Every row gives one point. Each copy is the shape, with its points in the same order, turned, moved and blurred by noise. Say if it was mirrored as well.
(in the rows, 128 means zero)

Shape (8 x 2):
135 113
122 100
127 78
139 90
183 165
148 80
120 168
133 85
Copy 1 (8 x 2):
130 126
131 110
147 94
147 110
135 198
163 109
85 160
148 103
Copy 1 is: only turned
Copy 2:
131 114
117 104
115 81
130 90
190 154
137 79
130 172
122 88
Copy 2 is: only turned
Copy 3:
135 103
129 101
110 78
135 83
206 122
133 72
155 156
125 79
Copy 3 is: only turned
Copy 4, 8 rows:
110 126
92 123
81 103
100 103
183 124
96 92
141 171
89 106
Copy 4 is: only turned

Shape, 7 rows:
109 162 116
145 131 120
135 137 155
77 153 102
122 86 55
138 84 88
138 107 138
Copy 1, 7 rows:
146 150 107
146 108 135
127 136 146
131 149 67
161 55 68
144 59 109
124 98 141
Copy 1 is: only turned
Copy 2 (7 x 3):
146 105 142
133 123 98
135 154 117
118 89 161
89 55 84
98 89 67
112 134 96
Copy 2 is: mirrored
Copy 3, 7 rows:
129 174 122
148 135 140
137 124 106
98 187 134
121 144 214
130 121 192
131 111 137
Copy 3 is: mirrored

Shape, 9 rows:
99 151 118 117
119 178 141 114
115 133 108 158
106 142 123 114
207 85 134 148
120 118 166 130
141 139 97 199
126 140 121 145
163 74 100 151
Copy 1, 9 rows:
125 159 127 139
154 169 140 112
150 146 121 177
125 146 134 138
186 47 114 160
142 119 171 146
187 144 106 203
151 141 128 161
146 71 99 187
Copy 1 is: only turned
Copy 2, 9 rows:
92 144 125 124
90 150 160 103
85 104 100 124
110 142 125 128
167 51 129 75
138 113 155 139
68 60 104 103
101 105 124 118
153 67 85 102
Copy 2 is: mirrored
Copy 3, 9 rows:
123 101 99 120
171 94 94 130
111 120 118 160
136 112 112 121
170 160 186 188
149 90 159 137
111 138 103 204
134 112 120 159
118 171 171 169
Copy 3 is: mirrored
Copy 4 (9 x 4):
101 157 140 120
137 168 152 92
124 165 126 163
109 150 137 113
187 104 65 170
147 125 158 136
141 191 109 193
130 161 127 137
134 114 83 185
Copy 4 is: only turned

Shape:
153 90 169 126 107 159
92 138 70 117 174 112
63 159 94 100 156 145
117 144 123 171 78 98
101 189 68 121 156 142
128 144 163 142 92 82
131 121 134 110 137 133
143 94 142 140 109 137
164 114 135 88 148 156
154 109 191 172 125 131
Copy 1 (10 x 6):
128 101 148 148 106 161
69 135 75 115 155 65
64 135 91 71 168 101
100 205 129 151 114 136
100 162 57 84 168 94
118 183 170 140 114 116
111 117 125 122 125 111
112 122 133 156 107 144
140 85 114 116 113 115
140 132 163 181 140 150
Copy 1 is: only turned
Copy 2, 10 rows:
148 108 127 130 66 134
96 94 97 133 199 108
96 145 75 116 186 109
51 115 139 166 102 115
60 119 83 109 192 148
78 132 179 143 105 110
123 107 128 118 129 124
123 94 129 143 87 122
148 89 122 88 119 143
135 118 169 168 82 156
Copy 2 is: mirrored
Copy 3:
190 137 114 108 147 161
80 156 174 135 141 109
69 179 169 99 158 143
123 112 147 140 80 182
81 196 194 138 122 138
139 116 104 108 65 153
144 147 136 107 148 132
170 116 120 126 135 145
175 154 141 95 161 119
182 132 76 145 127 159
Copy 3 is: mirrored

Shape (12 x 6):
136 145 131 127 111 114
148 160 161 78 127 102
106 206 61 72 144 105
148 178 168 110 110 98
148 98 108 142 127 141
155 120 121 167 142 112
153 168 148 85 102 101
157 103 115 151 175 105
137 200 97 105 127 83
137 191 178 104 131 133
109 82 129 167 137 110
138 84 137 161 167 88
Copy 1:
130 154 121 134 125 107
170 136 137 96 100 95
214 103 49 154 102 121
170 167 138 116 120 90
93 138 101 129 142 150
103 137 104 136 170 129
169 160 122 103 105 89
105 96 112 123 174 128
205 139 80 145 130 91
192 157 157 127 117 114
65 115 134 163 135 125
82 97 136 133 164 104
Copy 1 is: mirrored
Copy 2, 12 rows:
144 137 150 117 110 143
181 89 141 95 118 136
165 158 113 71 132 45
189 113 160 88 119 156
119 141 114 151 83 155
150 165 116 153 115 168
184 101 153 93 98 136
157 150 88 171 123 157
195 158 139 86 117 94
166 97 134 63 138 164
104 153 138 175 129 163
138 141 116 191 140 163
Copy 2 is: only turned

Shape:
140 122 159 160 100 112 120 169
104 90 123 159 85 111 149 86
134 152 139 74 98 150 158 119
88 135 91 108 138 158 158 181
100 109 117 129 128 124 75 152
182 159 106 161 93 168 154 107
161 95 82 99 177 102 126 176
179 160 74 148 82 99 76 107
121 126 143 73 125 119 79 135
103 125 108 120 110 149 111 103
133 131 156 93 175 87 166 120
Copy 1, 11 rows:
160 111 173 155 135 98 131 151
108 97 156 162 93 128 135 76
113 121 121 122 146 133 55 121
93 144 118 116 125 161 122 182
159 133 173 95 103 145 147 135
156 141 112 202 91 122 67 127
180 115 76 87 113 125 157 163
186 154 137 127 40 78 95 105
161 124 159 65 138 129 99 111
129 137 148 118 99 160 98 106
135 131 88 111 184 106 142 96
Copy 1 is: mirrored
Copy 2:
135 107 160 127 93 126 112 200
109 134 137 134 83 102 151 112
121 150 124 53 127 177 115 135
112 97 53 78 128 136 125 178
83 72 121 140 125 142 78 155
189 133 117 124 98 186 150 131
163 77 98 101 168 87 64 151
180 134 122 169 96 168 60 111
93 106 146 96 140 157 64 142
96 104 108 118 116 158 118 114
117 152 133 90 189 102 109 164
Copy 2 is: only turned
